Rows are points. To make a cloud, some directions were put in groups of two or more. Within a group, all points are equally far from the middle, so they leave a hole (a ring in 2 directions, a hollow ball in 3). The other directions are filled evenly. Then the cloud was stretched, turned, moved and blurred a little. Count the holes, and give their numbers of directions, smallest first.
In the rows, 128 means zero.

Cloud (14 x 2):
[[ 91  65]
 [ 87 145]
 [136  60]
 [ 80  75]
 [158 141]
 [163 136]
 [170 109]
 [149 150]
 [152  69]
 [161 139]
 [ 72 123]
 [130 158]
 [169 119]
 [135 157]]
Holes: 1 (2)

Cloud (29 x 4):
[[ 73 146 162 116]
 [145 105  54 106]
 [148 165  70 131]
 [125 117 135 179]
 [124 191 103 170]
 [134 178 102 157]
 [116 164 120  85]
 [105 170  94 108]
 [ 75 115 122 111]
 [ 87 156 123 149]
 [151 151  62  57]
 [167 169  94 151]
 [159 155  94  62]
 [130 158 110 182]
 [169 182 109  82]
 [111 123 149 133]
 [167  99 129  94]
 [121  93  59  90]
 [128 140 112 130]
 [112  62 154  63]
 [121  78 119 125]
 [178 161 147 157]
 [161 151 103 119]
 [ 86 186  70 116]
 [ 86 102 133 167]
 [171 168 126 104]
 [ 70 179  79 100]
 [171 122 108 131]
 [151 150 170  69]]
Holes: 0

Cloud (57 x 6):
[[ 77  83 120  89 151  82]
 [135 142  70  76 174 125]
 [ 70 141 150  76 158 137]
 [176 145 107 158 162 102]
 [155  98  75  96  88 106]
 [142 102  62 103  93 169]
 [144 102 118  70 153 167]
 [100  94  76 168 113  81]
 [ 93 172 109 156 177 159]
 [158 163  62 149 121 102]
 [ 94 112 114 200  92 112]
 [104 159 154  77 160 119]
 [ 77 148  89  89 144  81]
 [ 73 141 134 168 182 133]
 [132  84  89  88 115 179]
 [ 78 131 142  93 106  73]
 [168 170 125 160 103 111]
 [130 181 135 155 148  92]
 [ 60 138  96  99  81 151]
 [164 121  50 142 107 108]
 [ 69 130 166 131  89 160]
 [124 157 100  82  71 146]
 [ 93  88  85 180 123 167]
 [ 74 159  74 120 170 158]
 [ 78 120  91 190  92 128]
 [ 86  67 113  88 165 115]
 [166 117 143 134  85 167]
 [ 75 101  71 148  85 110]
 [126  95 138 185 136  78]
 [161  99 120 186 109  98]
 [131  76 158 112 146 167]
 [166 137 110 153 188 139]
 [106 171 155 133  95 173]
 [148  95 106 192 108  98]
 [164 150 138 111  77 123]
 [ 73 131 119  85 124  73]
 [ 83 151 100 188  93 112]
 [ 95 159 132 180 118  83]
 [120 180 118 168 110 178]
 [102 160  86  82 116  84]
 [164  98 134  83 139  93]
 [111  95 120 200  93 141]
 [ 86 133 173 121 132  77]
 [129  87 119 176 172 163]
 [157 106 149 133 118 185]
 [175 110 119 177 121  95]
 [121 161  96  78  91  97]
 [138  89  53 146  90 136]
 [ 97  72 137 113  77 149]
 [173 139  80 157 154  97]
 [ 75  97  70 155  87 129]
 [ 64 149  68 129  90 150]
 [ 78 118 134 174 184 124]
 [ 78 156 145 173 118 171]
 [155 114 101 172 144 187]
 [144  89 110  95  79 160]
 [178 115 144 147  93 109]]
Holes: 3 (2, 2, 2)

Cloud (82 x 8):
[[163 133 154  75 163 144 189  84]
 [ 54 125 139 121  96 130 191 118]
 [164 157 146  85 135 131 193 122]
 [173 118 167  85 133 104 151 144]
 [ 75  99 137 116 129 138  96 110]
 [ 81  86 167  91  76 145 136 128]
 [127 173 137 133  63 182 113 135]
 [148  64 154 136  56 151  89 161]
 [129 146 112 183  73 120 177 176]
 [ 98 146 142  69  78  80 102 142]
 [163  71 139 140  96 106 186 166]
 [ 73  71 103  94 103 136 139  92]
 [ 81  76 119 171  75  49 177 131]
 [125  72 172 143 124 105 157  84]
 [ 94 147 120 104 127  72 114 208]
 [165  78 134 133  96 171 172  97]
 [144 172 104 125 126 154 128 198]
 [125 114 178  97 110 149 162  60]
 [ 76 116 129 157 190 105 172 123]
 [ 86 133  77 164 135  77 134 113]
 [180 140 157 174  52 166 116 152]
 [131 128 185  92  65 139 110 128]
 [123 172 104 200 123 109 119  94]
 [ 88 138 140 132 159  43 138 158]
 [166 159 119 132  88 173  98 122]
 [192 145 146 162 149  72 141 119]
 [165 141 107 168  89 123 151 175]
 [136 191 104 123 119  82 107 115]
 [158 117 157 122 124 124 102  61]
 [100 175 147 139 140 108 103 191]
 [152  94 183 120 170  98 169 143]
 [115 138 162 125 138  54 146  81]
 [ 96 114 135  57 131  61 167 103]
 [134  81 148 154  99  87  85 183]
 [144 154 163 147  74 106 108  90]
 [177  88 138 161  80 150 118 172]
 [178 145  94 118 154 184 105 168]
 [100  91 115 168 113 140  91 135]
 [175 127  93 129 103  87 131  71]
 [179 136 132  74 109  56 144 139]
 [161  72 137 161  63  92 200 160]
 [174 163 146 113 141 130 124 114]
 [133 154 168 130 112  93 164  95]
 [200 116 119  85 104 123 167 182]
 [122 138  60 112  75 135 129 123]
 [146 146 123  59  71  48 151 112]
 [141  71 135 143 130  99  95 107]
 [ 94 113 106 183  78 111 106 157]
 [138  98 167 161 105  80 125  50]
 [150 147 187 157 132 119  82  92]
 [117 192 150 170 149  85  91 122]
 [156 127 167 106 107  66 101 145]
 [142 179 134 104 150  74 121 103]
 [ 97  92 134 106  71 126  68 178]
 [186  97 121 141 122 119 141 141]
 [ 98 169 119  71  83 121 152 105]
 [118  78 205 156  80 139 119 157]
 [178 121 122 149  40 125 157 161]
 [173 112 151 180 122 167 148  75]
 [191 170 110  79 145 154 151 190]
 [121  92 159 102 127  84 127 134]
 [ 98  84  92  84  50  89 131 189]
 [177 166 110 112 132 133 181 182]
 [144  70 116 180  80 117 187  92]
 [126  96 112 115 126 100 141 219]
 [150  86 173  96 142 128 163 118]
 [123 167 174 148 130 138 162  88]
 [ 76 148 148 184 133 159  96 131]
 [100 159  93  88  73 166 124 159]
 [184 131 126  94 143  65  72 108]
 [121 124 183  67  98 117 166 157]
 [161 139 115 187 123 145 146 103]
 [111  89  69  81 118 136 174 146]
 [ 57 117 130 177 111  79 134  95]
 [110 123  90  99 146 110 111 198]
 [162  71 137 110 115 113 168 186]
 [ 96 113  94 155 107 200 114  92]
 [151  69 125 139 133 142 183 137]
 [177 131 119 140  93 153 124 103]
 [137  96 191 142  91 166 124  53]
 [176 153  66 103 110  63 157 126]
 [185 157 114 164 102 110 121 168]]
Holes: 1 (3)

Cloud (101 x 9):
[[176 132 114  98 123 180 161 106  80]
 [111 130 144 165  84  67  86 146  60]
 [ 94 104 168 193 140 122 128  91  87]
 [117  95 140 163 159  82  67 138 131]
 [109 160  77 161 136 150  98 149 180]
 [169 109 105 126  50  88 128 171  93]
 [ 92 148 113 165  74  98 156 179 125]
 [160 121 145  84  76 154 195 144 124]
 [ 76 103 110 107  92 155 101 117 112]
 [110 192 123 164 121  75 177 125 119]
 [163 100 137 191 125 120 171 102 133]
 [164 184 141 120 139  89  70 125 147]
 [111 104  75 115 112  66 152 159  61]
 [119  84 172 101 161  93 103 113 104]
 [144 190 131 159 123 180 188 136 113]
 [111  86 148  82 118  68  85 120 147]
 [129  73 152 180 159 123 128 104 130]
 [193 143 157 117  93 160  94 122  73]
 [144 152 134  95 170 167 114  77 179]
 [185 124 112 175 110 109 118 141 181]
 [105  79 179 171 153 140 179  84 141]
 [111 157 135 145 177 162  89 103 138]
 [ 92  99 176 123 165 164 129 125 139]
 [ 79 141 126  94 108  58  77  94 101]
 [103 149 160 147 182 133 139 140 126]
 [195 124  50 108 135 160 112 138  92]
 [171 116  96  94  99 183 194 151 122]
 [134 165 135 165 148 177  73 159  77]
 [136 116 176 141 123 121 136 187  56]
 [171  98 161 117 169 126 178  96 100]
 [140 146 169 135  60 101 178  73 182]
 [ 82 153 100 111 129  63 111 108 141]
 [138  90 100 142 115  75  79 195 155]
 [112 187 122 178  91  92 102 122 112]
 [170 139  62 134 146 156  82  89 113]
 [161  87 138 115 154  90 105 193 150]
 [102  94 104  98  70 137 178 178 167]
 [122  96 187 169  90 141 113 135 128]
 [130  83 183 159 153 117  69 134 159]
 [ 94  80 125 164  95 150 187  89 103]
 [151 175  50  83 111 127  85 151 115]
 [121 154  70  92 164 134 152  58 140]
 [ 95 138 107 104 168 165 158 117  54]
 [184 153 106  78 151 151  71 116  91]
 [104 150  60 146 133 169 141 128  61]
 [110 162 132 151 147 190 109 141 130]
 [164 186 151  81 134 128 110 135 120]
 [102 178  54 119  95 125 160 139 154]
 [ 68 131 198 157 120 145 179 118 166]
 [ 92  86 153  55  86 127 183 111 184]
 [158 145 190 122 143 131 174  92 201]
 [103 103 162 117 102  55 173 106  87]
 [152 167 128  96 141 196 172 118 147]
 [ 80 145  91 161  90 135  82 130 163]
 [159 153  61 149  84  99 195 104 125]
 [170 109 181 163 100 157 116 135 161]
 [196 119  78  76 128 135  82 119  60]
 [100 159 160 133 158  82 153 122  82]
 [147  66 140 133 170 144  82 137 141]
 [174 110 129  59 101 111 143 185 157]
 [156 138 126 140  63 156 119  65 103]
 [111 189  95 144  57 127  82 148 171]
 [ 80 116 174  74 128 121 110 109 108]
 [164 120  68 130  74 134 197 172 187]
 [164 107 139  98  90 186 171 159 137]
 [130  63 131  94 160 136  86 106  94]
 [172 179 100 139  49 169 106 170 152]
 [167  88  74 114  82 142  87 168 174]
 [153  87 164  91 155 113 135 167 139]
 [172 126 102 125 160 166  84  57  95]
 [ 95 163 122 171  81  81 113 124  69]
 [ 83 122  80 169 120 126  72 102 119]
 [164  90  92 158 110 156 130 133 176]
 [162 183 105  88 117 163 127 135  43]
 [122 191 137 136  73 156  92 117  89]
 [164  88  72 144 112  92 146 143 148]
 [133 172 127  72 119 181 141  99 141]
 [119 155  96 123 170 162  70  99 154]
 [171 142 125 165  55 132  97  89 105]
 [ 71 121 137 156  64 135 148 146 176]
 [ 96 197 140  73 101 102 181 125 153]
 [158  67 121 145 152 163  97 108 117]
 [117 165  82 105 137 189 117 138 169]
 [ 93 114 118 123 190 149 131  98  65]
 [163 147 179 125 139 104 159  65 136]
 [125 177  65 181  98 127 118 111  91]
 [149 167 115  65  79 151 192 125 148]
 [118 125  93  92 174 131 148 175  39]
 [183 154  83  87 152  95 126 124 106]
 [152  91 172 151 152  89 150  90 145]
 [108 112 188 133  93  91 176 143 122]
 [107  89 179  85  86 165 183  93 169]
 [126  98 197 116 113  78 136 115 136]
 [107 185 137  72 137  96 157  89 112]
 [114 137 132 148 190  90 135 139  68]
 [164 118 159  73  62 126 100 128 131]
 [129  77  74 161 147 133  74 163  95]
 [110 154 134  76 145 148  70 145  93]
 [ 98 165 119 157 101 173 114 115  86]
 [165 102 135 101  96 182 126 115 112]
 [173  85 141 118 136 185 108 140 134]]
Holes: 2 (2, 4)

Cloud (99 x 9):
[[174 168  88  75 149  90  88 100  92]
 [136  55 137  80 163 106 166 177  97]
 [154 168 121  61 144 114 106  93  66]
 [113 121 101 139 162 119 144  89  91]
 [139  72 201  98 161  95 145 163 113]
 [151 168 158 127 181 143  82 131  82]
 [132 117  93 146 122  59 145 149  98]
 [125  83 123 126 125 113 197 174 116]
 [176 143  95  66 206 100 123 151 137]
 [146  80 109 132 111  77 114 120 149]
 [ 74 144 101 129 133  79 124  82 116]
 [106 110 143 156 132 139 162 200 111]
 [157 122 165 112  91 150 194 131 123]
 [181  52 141 103 127 152 143 139 102]
 [192 104 107 103 116 119 144  94 135]
 [148 128  59  97 163 103 155 165 126]
 [ 80 165 120 129  77 126 129 119 124]
 [111 173  77 125 123  96  59 121  93]
 [207 108 140 102 138 123 105  86 142]
 [206  75 103 105  98 128 123 160 122]
 [133 129  54  78 137  91  79 103 150]
 [128 141 183 124 153 150 108 159 179]
 [165  92 158 113 185 165 127 190 159]
 [137 117 133  73 140  50  95 104  79]
 [101 107 137 112 101 148 181 191 108]
 [ 98  89 155  99 186 114 113 156  78]
 [177 133 155  52 168 160 134 154  88]
 [ 75  93 117 115  74 130 157 142 104]
 [ 55 130  92 158 140  98 129 139 112]
 [143 134 130 114 102 122 108 140  33]
 [160  76  65 114 145 107 138 124 113]
 [126  94 167 102 161  77  84 149 158]
 [162 160  48  97 135 109  58 147 109]
 [119 114  74  89 120 167 124 139  94]
 [200  79 110  88 204  86  99 147 127]
 [162 114 206 119 111 130 172 164 109]
 [135  76 140  95 135 100 144 128 185]
 [154 143 102 102 108 176  76 146  72]
 [164 107  55  74 182  55  96 150 127]
 [130  74 183  92 172 112 141 116  80]
 [ 50  73 143  90 125 115 146 150 119]
 [187  90 130 117 139  70 111 183 154]
 [171  91  56  65 157  67 123 154 119]
 [184 132  92 112 117  72 108 168 154]
 [209 141 110 147 141 159 149 135 152]
 [170  92  77 135 183 131 116 172 174]
 [179  86 188  80 188  95 114 142 112]
 [ 65 107 156 117  95  87 125 130  81]
 [ 57 157 144 127 158 163 118 126 123]
 [202  94  76 132 119 135 122 142 145]
 [133 160 157 102 127 109 173 116 147]
 [138 110 209  80 162  89 142 153 108]
 [121  71 140  43 157 134 110 154 146]
 [120 120 154 129 193 169 151 153 166]
 [148 176 103 146 146 163 129 180 149]
 [137  95  75  35 116  65 116 138 117]
 [122 117 120 123 176 101  79  91  65]
 [100 161 135 158 157  88 128 107 146]
 [186 187 116 130 142 139  89 138  83]
 [133 110 105 127 164 170  88  88 163]
 [168 121 145  77 166 106  45 112 127]
 [ 90 162 134  93 121  94 122  88 145]
 [140 135 163 144 115 163 149 157  57]
 [115 145  92 143 131 114 145 150  64]
 [ 99  97 113 105 174 103  66 117 181]
 [198 115  75 135 110 156 123 180 131]
 [101 144 178 152 112 154 162 117  83]
 [181  95 133  44 134  99  90 103  78]
 [171 154 111 128  66 141 134 127  88]
 [129 107 161  66 108  85 102  94 121]
 [108  93 186 133 138 163 117 102 156]
 [128 119 146  61 203 141 112 172 142]
 [113 153 145  66 106 142 126 154  56]
 [ 97 127 147 118 135 144  65  65 116]
 [113 169 130 111 150  98  64 157 147]
 [127 134 161  81 193  64 145 145 139]
 [ 66  83 163  69 120 123 161 132 134]
 [107 127 192  52 136 155 125 111 127]
 [117 108 177 111 119 172 101 171 100]
 [126 112 117  48 173  56 151 179 111]
 [139  56 120  94 143 154 134 162 153]
 [ 61 106 141  82 124 148 138 160  88]
 [ 97 106 129  32 106  94  91 140 108]
 [ 79  93 125  96 177  49 143 139 143]
 [186 137  74 169 143 157  97 118 109]
 [219 104 147 151 169 145 104 148 161]
 [196  88 152 127  98 144 161 151  77]
 [134 105 140  34 110  65 152 173 107]
 [116 120 154  76 121 126  75  72  79]
 [ 97 163 117 119 158 107 125 117 185]
 [ 52 154 167 106 131 135 149 136 112]
 [195 158 143 110 186 145  74  94 139]
 [121 149 112  90 168 159 124  74 133]
 [104 134  57 130 139  75  82 169 159]
 [164  96 199 100 153 136 128 115 166]
 [ 95 149 165 131 161 140 127  63 132]
 [111 145  87 103 125  61  98 187 144]
 [100 154  84  88 192 122  67 149 138]
 [163  97 163  40 120 130  95 156 121]]
Holes: 1 (9)
